Each row of a before or after table is a point. One or more steps were done to the points. Then noise was added and the rows were shuffled. The steps act on how far a point lies along the listed directions, d1 being the first. Write out the steps. A step turns or swaps two directions, mirrors them in a line or flattens them onto one, adds a multiple of one to another, or multiplies one. Angles are multiples of 10 degrees, from the lower direction toward the higher: turns from -170 to 170, lines from 10 to 170 but not 90. Use the fewest steps. Two steps may share a direction if one is a turn and the other turns, adds or multiplies; they go together, in the order done. Otherwise the lowest direction goes first.

Directions:
(1): -0.027,-0.055
(2): 0.055,-0.027
Before (8 x 2):
-0.001,-0.022
0.029,-0.024
0.020,0.054
0.110,-0.023
0.056,0.025
-0.051,-0.068
0.010,-0.046
0.016,-0.004
After (8 x 2):
0.019,-0.005
-0.044,0.001
0.013,-0.005
0.055,-0.003
-0.001,0.000
0.031,-0.003
0.015,-0.001
0.110,-0.011
Steps: flatten d1 and d2 onto the line at 110 degrees

Directions:
(1): 0.019,0.049,-0.055
(2): -0.032,0.056,0.039
Before (14 x 3):
0.008,0.033,-0.029
0.015,0.015,-0.060
0.003,-0.084,0.014
-0.056,0.030,0.054
-0.011,0.049,-0.044
0.012,-0.025,0.004
0.018,-0.093,0.012
0.005,-0.061,-0.014
-0.011,0.015,0.018
0.003,-0.061,0.028
-0.031,0.062,0.005
0.040,-0.096,-0.042
-0.004,-0.079,0.004
0.003,0.071,-0.008
After (14 x 3):
-0.018,-0.054,0.032
-0.036,0.075,0.046
-0.040,0.070,0.033
-0.044,0.061,0.026
0.018,0.016,-0.076
-0.015,0.061,0.019
0.037,-0.056,-0.022
0.008,-0.046,0.001
-0.007,-0.063,-0.010
-0.039,0.032,0.037
0.017,-0.041,-0.057
0.011,0.000,-0.024
-0.056,0.036,0.091
-0.004,0.017,0.018
Steps: turn d1 and d2 by -140 degrees

Directions:
(1): 0.021,0.048,-0.052,-0.050,0.051,0.030
(2): -0.047,0.061,-0.009,0.019,-0.055,0.045
(3): -0.069,-0.051,-0.063,-0.013,0.003,-0.006
(4): 0.041,0.000,-0.035,-0.043,-0.074,-0.035
Before (9 x 6):
-0.015,-0.059,0.000,0.017,0.038,-0.023
0.007,0.017,0.043,0.023,0.043,0.025
0.074,0.021,0.029,-0.015,0.002,-0.004
-0.070,-0.029,-0.022,0.014,0.002,0.013
0.017,-0.002,0.057,0.027,0.036,0.030
-0.019,-0.008,-0.032,-0.019,0.029,-0.002
0.026,-0.006,0.034,0.006,0.073,-0.009
0.089,0.099,0.003,-0.029,0.042,0.018
-0.002,-0.003,0.004,-0.001,0.013,0.006
After (9 x 6):
0.110,0.062,0.077,0.004,-0.007,0.000
-0.109,-0.065,-0.067,0.000,0.016,0.007
0.049,0.017,0.065,0.025,0.053,0.017
-0.028,-0.075,-0.024,0.001,0.052,-0.025
0.056,-0.006,0.062,0.012,0.082,-0.020
-0.001,-0.011,0.003,-0.001,0.016,0.000
0.065,0.009,0.078,0.024,0.056,0.021
-0.041,-0.037,-0.042,-0.018,0.025,-0.017
0.139,0.120,0.087,0.014,0.005,0.015
Steps: multiply d1 by 0.4; add 0.5 times d4 to d2; multiply d3 by 2

Directions:
(1): 0.000,-0.062,-0.025,-0.010,-0.043,-0.015,-0.073,0.058
(2): 0.062,-0.031,0.044,0.071,-0.032,0.050,0.007,-0.004
(3): -0.030,0.041,0.058,-0.038,-0.032,0.047,0.013,0.067
(4): 0.044,0.042,-0.027,-0.049,-0.028,0.051,-0.052,-0.050
Before (12 x 8):
0.057,0.008,-0.053,0.038,-0.001,0.003,-0.011,-0.103
0.039,-0.013,-0.069,0.032,0.024,0.038,0.020,-0.054
-0.015,0.030,-0.051,-0.052,-0.012,0.007,-0.052,-0.034
-0.050,0.055,0.040,0.005,0.020,-0.054,0.057,-0.030
0.020,0.050,0.059,-0.035,0.000,0.005,0.041,0.011
0.022,0.004,-0.042,-0.081,-0.018,-0.003,-0.068,-0.021
-0.073,0.033,0.022,-0.068,0.027,-0.032,0.009,0.054
-0.003,-0.018,0.067,0.078,0.076,-0.007,0.102,-0.020
0.029,-0.118,-0.045,0.010,0.006,-0.094,-0.075,-0.004
-0.037,-0.041,-0.076,-0.011,0.028,-0.079,-0.041,0.007
0.002,-0.037,-0.067,-0.019,-0.009,-0.040,-0.067,0.005
-0.008,0.004,-0.045,-0.037,0.029,-0.008,0.018,-0.010
After (12 x 8):
0.020,0.008,-0.027,-0.034,-0.003,0.040,-0.003,-0.009
-0.019,-0.015,-0.049,-0.039,-0.023,-0.012,-0.058,0.034
-0.024,0.026,-0.045,-0.066,0.013,-0.009,-0.052,-0.007
-0.011,0.041,0.064,0.027,0.078,0.009,0.111,-0.047
-0.042,-0.036,-0.016,-0.069,0.014,-0.079,-0.046,0.032
0.024,-0.007,-0.018,-0.007,-0.063,0.033,-0.070,-0.013
0.018,-0.023,-0.015,0.037,0.000,0.049,0.033,0.018
0.037,-0.026,0.009,0.050,-0.042,0.028,0.002,0.007
0.008,0.079,0.030,-0.010,-0.003,0.000,0.028,-0.078
0.061,0.012,0.037,0.001,-0.005,-0.007,0.019,-0.021
0.042,-0.039,-0.012,-0.035,-0.044,0.011,-0.078,0.019
0.002,0.050,-0.031,-0.066,0.019,0.010,-0.031,-0.057
Steps: turn d1 and d4 by -40 degrees; turn d2 and d4 by -70 degrees; multiply d3 by 0

Directions:
(1): 0.008,-0.045,0.015,-0.050,-0.059,-0.002,-0.087,-0.001,-0.061,-0.037,-0.001
(2): -0.038,0.037,-0.001,-0.004,0.007,-0.049,-0.050,-0.052,0.010,0.049,-0.090
(3): 0.024,-0.042,0.052,-0.030,0.063,0.055,-0.044,-0.040,0.065,0.013,0.010
(4): -0.010,0.083,0.091,-0.004,0.015,-0.012,0.005,-0.035,-0.040,-0.030,0.041
Before (12 x 11):
0.013,-0.073,-0.032,-0.029,-0.028,0.037,-0.081,-0.018,0.010,-0.006,-0.055
-0.036,-0.034,-0.049,-0.032,-0.046,-0.015,-0.050,-0.025,-0.012,0.051,-0.065
0.003,-0.021,0.012,-0.026,-0.053,-0.005,-0.050,-0.010,-0.063,-0.023,-0.009
0.004,-0.101,-0.122,-0.023,-0.035,-0.013,-0.027,0.028,0.025,0.041,-0.069
-0.009,-0.008,-0.013,-0.010,-0.091,-0.058,-0.068,-0.024,-0.070,0.008,-0.062
-0.001,-0.033,-0.063,-0.008,-0.062,0.000,-0.007,0.037,-0.070,-0.023,0.017
0.031,-0.042,-0.036,-0.003,-0.024,0.016,-0.011,0.030,-0.016,-0.004,0.019
-0.063,0.079,-0.002,-0.019,-0.077,-0.093,-0.032,-0.014,-0.112,-0.014,-0.072
-0.029,-0.026,-0.023,-0.013,-0.022,-0.010,-0.046,-0.017,-0.011,0.024,-0.023
0.039,-0.028,0.080,-0.041,0.008,0.039,-0.049,-0.021,0.011,-0.026,0.029
-0.008,-0.002,-0.039,0.014,0.049,-0.008,0.013,-0.020,0.047,0.044,-0.067
-0.014,0.038,-0.129,0.036,-0.050,-0.092,0.041,0.013,-0.004,0.043,-0.063
After (12 x 11):
-0.026,-0.025,-0.013,-0.017,-0.013,0.001,-0.048,-0.027,0.000,0.021,-0.025
0.032,-0.039,-0.031,-0.001,-0.028,0.016,-0.013,0.028,-0.011,-0.003,0.021
0.022,-0.027,0.025,-0.038,-0.032,0.012,-0.056,-0.013,-0.041,-0.020,-0.004
0.051,-0.064,-0.019,-0.025,0.074,0.040,-0.027,-0.054,0.126,0.050,-0.008
-0.023,-0.054,-0.025,-0.040,-0.020,0.015,-0.064,-0.043,0.011,0.056,-0.061
-0.005,0.040,0.004,-0.002,-0.073,-0.043,-0.007,0.021,-0.077,-0.026,-0.005
0.030,-0.076,-0.005,-0.030,0.002,0.056,-0.038,0.012,-0.011,-0.023,0.041
0.014,-0.118,-0.104,-0.036,-0.010,0.012,-0.039,0.019,0.046,0.042,-0.055
-0.005,0.003,-0.047,0.020,0.040,-0.016,0.019,-0.021,0.030,0.037,-0.067
-0.009,-0.045,-0.067,-0.021,-0.069,-0.005,-0.058,-0.004,-0.029,-0.010,-0.069
0.018,-0.067,0.046,-0.041,-0.019,0.009,-0.108,-0.062,0.003,0.013,-0.026
0.006,-0.026,0.109,-0.083,0.057,0.040,-0.111,-0.080,0.034,0.004,-0.014
Steps: mirror d2 and d3 in the line at 10 degrees

Directions:
(1): 0.001,0.048,-0.016,0.007,-0.055,-0.001,-0.025,-0.019,-0.038,-0.013,-0.101,-0.066
(2): -0.034,0.015,0.017,-0.023,0.093,-0.054,-0.061,0.020,-0.001,0.029,-0.058,0.028
(3): 0.022,0.040,0.060,-0.033,-0.005,0.037,0.005,0.014,0.103,0.045,-0.013,-0.040
(4): 0.034,0.081,-0.039,-0.002,-0.037,-0.003,0.006,0.074,-0.017,0.039,0.006,0.069
(5): -0.057,0.047,0.024,-0.076,0.008,-0.020,0.042,0.041,-0.037,-0.045,0.040,-0.046
Before (10 x 12):
0.031,0.023,0.030,0.023,0.027,-0.009,-0.008,0.010,0.075,0.059,-0.037,0.000
0.087,0.059,-0.016,0.001,-0.047,0.038,0.046,0.046,0.096,0.088,0.014,0.022
-0.067,-0.025,0.085,-0.045,0.088,-0.025,0.005,-0.027,0.059,-0.043,-0.012,-0.077
-0.085,0.010,0.092,-0.072,0.072,-0.024,0.024,0.009,0.039,-0.007,-0.005,-0.046
0.044,-0.008,-0.010,0.047,0.011,0.022,-0.058,-0.047,0.061,0.047,0.020,0.042
-0.041,-0.013,-0.013,-0.020,0.022,-0.042,-0.024,0.012,-0.060,-0.068,-0.042,-0.017
0.006,0.005,0.081,-0.039,0.053,0.028,0.032,0.006,0.070,0.003,0.081,0.018
-0.049,-0.015,0.043,-0.015,0.042,-0.043,-0.050,-0.038,-0.050,-0.054,-0.030,-0.083
-0.018,-0.031,0.017,0.005,0.005,0.007,0.001,-0.056,0.009,-0.025,-0.018,-0.080
0.043,0.000,0.012,0.063,-0.017,0.049,-0.042,-0.012,0.095,0.074,0.009,0.064
After (10 x 12):
-0.028,-0.066,0.061,0.008,-0.026,0.042,0.054,-0.068,0.049,-0.033,0.016,-0.079
0.019,-0.021,0.066,-0.009,0.035,0.039,0.035,-0.023,0.061,-0.014,0.078,0.016
0.041,0.036,0.005,0.024,-0.039,0.009,0.038,0.019,0.037,0.032,-0.003,-0.003
0.008,-0.082,0.042,0.049,-0.009,0.040,0.017,-0.088,0.072,-0.046,-0.010,-0.073
0.031,0.065,-0.007,0.028,-0.033,0.033,-0.018,0.049,0.052,0.069,0.035,0.088
0.006,-0.040,-0.004,0.035,0.028,0.006,-0.041,-0.059,0.022,0.022,-0.053,-0.032
0.012,-0.052,0.021,0.049,-0.021,0.005,-0.046,-0.084,-0.023,-0.041,-0.035,-0.080
0.052,0.045,-0.030,0.032,-0.019,0.024,-0.033,-0.002,0.035,0.047,0.044,0.063
-0.009,-0.042,-0.016,0.016,-0.028,0.006,-0.002,-0.028,-0.031,-0.073,-0.037,-0.043
0.019,0.084,-0.001,-0.060,0.028,-0.016,0.033,0.083,0.050,0.065,0.025,0.026
Steps: mirror d1 and d2 in the line at 10 degrees; multiply d3 by 0.7; turn d4 and d5 by 50 degrees

Directions:
(1): -0.069,-0.031,-0.064,-0.024,0.057,0.058,0.022,-0.042,-0.081,-0.007,-0.058,0.015,0.024,0.013,-0.050,0.038,0.015,-0.001
(2): -0.009,0.064,0.010,-0.004,0.017,-0.075,0.032,0.002,-0.063,-0.029,0.072,-0.041,0.036,0.037,-0.022,0.057,-0.039,-0.059
(3): 0.027,0.030,-0.012,-0.028,0.009,0.071,0.045,0.063,-0.032,0.046,0.027,-0.094,0.032,0.031,0.017,-0.052,0.047,0.028
Before (12 x 18):
0.020,-0.054,0.021,0.019,-0.040,0.020,-0.046,0.006,0.073,-0.004,-0.029,0.038,-0.035,-0.034,0.045,-0.024,0.025,0.026
-0.023,0.069,0.018,-0.037,0.031,-0.047,0.026,-0.006,-0.052,-0.034,0.036,-0.051,0.053,0.048,-0.036,0.037,-0.031,-0.048
-0.010,-0.021,0.050,0.038,0.005,-0.080,-0.012,-0.107,0.004,-0.058,0.001,0.087,-0.008,-0.024,-0.051,0.067,-0.056,-0.047
0.028,-0.006,0.051,0.044,-0.032,-0.143,-0.075,-0.017,0.071,-0.075,0.021,0.051,-0.038,-0.012,0.033,0.059,-0.100,-0.028
-0.061,-0.080,-0.063,-0.024,0.060,0.063,-0.019,-0.081,-0.010,0.002,-0.141,0.063,-0.036,-0.013,-0.018,0.023,0.014,0.019
-0.049,0.029,-0.037,-0.020,0.048,-0.024,0.067,-0.033,-0.100,0.000,0.020,-0.023,0.071,0.021,-0.074,0.058,0.000,-0.049
-0.013,-0.004,-0.038,-0.009,0.027,0.043,0.025,-0.012,-0.051,0.009,-0.023,0.034,0.019,0.033,-0.021,0.051,-0.020,0.019
0.051,-0.006,0.040,-0.008,-0.024,0.034,-0.014,0.042,0.075,0.064,-0.038,-0.009,-0.043,-0.014,0.036,-0.095,0.042,0.060
0.054,-0.006,-0.010,-0.008,-0.011,0.082,0.013,0.055,-0.003,0.063,-0.032,-0.058,0.020,0.031,0.009,-0.073,0.052,0.014
-0.002,0.034,0.008,0.000,-0.001,0.065,0.042,0.006,-0.039,0.022,0.032,-0.070,0.020,0.013,-0.029,0.002,0.033,-0.014
0.006,0.027,0.020,-0.020,0.027,0.008,0.036,0.032,-0.029,0.012,0.028,-0.052,0.015,0.028,0.015,-0.006,0.003,0.016
-0.016,0.039,-0.021,0.003,0.041,-0.042,0.031,-0.021,-0.055,-0.032,0.032,-0.021,0.022,0.030,-0.043,0.065,-0.048,-0.057
After (12 x 18):
-0.026,0.037,-0.022,-0.062,0.043,0.062,0.037,0.015,-0.059,0.013,-0.007,-0.079,0.060,0.051,-0.025,-0.014,0.023,-0.004
0.005,-0.031,0.029,0.032,-0.036,-0.064,-0.046,-0.023,0.048,-0.043,-0.005,0.054,-0.024,-0.023,0.026,0.029,-0.018,-0.026
-0.008,-0.089,-0.026,-0.003,0.012,0.064,-0.049,-0.047,0.080,0.024,-0.130,0.067,-0.069,-0.039,0.031,-0.026,0.022,0.053
0.047,0.026,0.076,0.022,-0.037,-0.111,-0.035,0.007,0.084,0.008,0.023,0.041,-0.051,-0.017,0.025,-0.023,-0.038,-0.013
-0.065,-0.015,-0.043,-0.008,0.056,-0.073,-0.013,-0.057,-0.084,-0.085,-0.019,0.031,0.022,0.037,-0.036,0.125,-0.079,-0.046
-0.015,0.002,-0.050,-0.026,0.054,0.072,0.051,0.009,-0.068,0.010,-0.022,-0.055,0.039,0.033,-0.038,0.004,0.013,-0.002
-0.016,-0.010,-0.047,-0.031,0.031,0.101,0.066,0.018,-0.047,0.065,-0.030,-0.056,0.066,0.002,-0.032,-0.036,0.072,0.026
0.030,0.037,0.029,0.004,-0.030,0.065,0.026,0.026,0.003,0.039,0.038,-0.065,0.002,0.000,0.000,-0.023,0.035,0.002
-0.063,-0.049,-0.026,0.000,0.062,0.036,0.027,-0.107,-0.077,-0.037,-0.052,0.053,0.031,-0.009,-0.088,0.064,0.001,-0.016
0.020,0.030,0.031,-0.016,0.019,-0.001,0.030,0.042,-0.008,0.013,0.031,-0.055,0.016,0.014,0.026,-0.022,0.008,0.023
0.090,0.022,0.052,0.026,-0.058,-0.021,-0.020,0.055,0.059,0.042,0.016,-0.030,-0.012,0.011,0.038,-0.059,0.002,-0.016
0.015,-0.018,-0.027,-0.003,0.007,0.080,0.002,0.011,-0.001,0.029,-0.028,0.032,-0.001,0.020,0.012,0.002,0.009,0.059
Steps: turn d1 and d2 by -60 degrees; turn d1 and d3 by 50 degrees
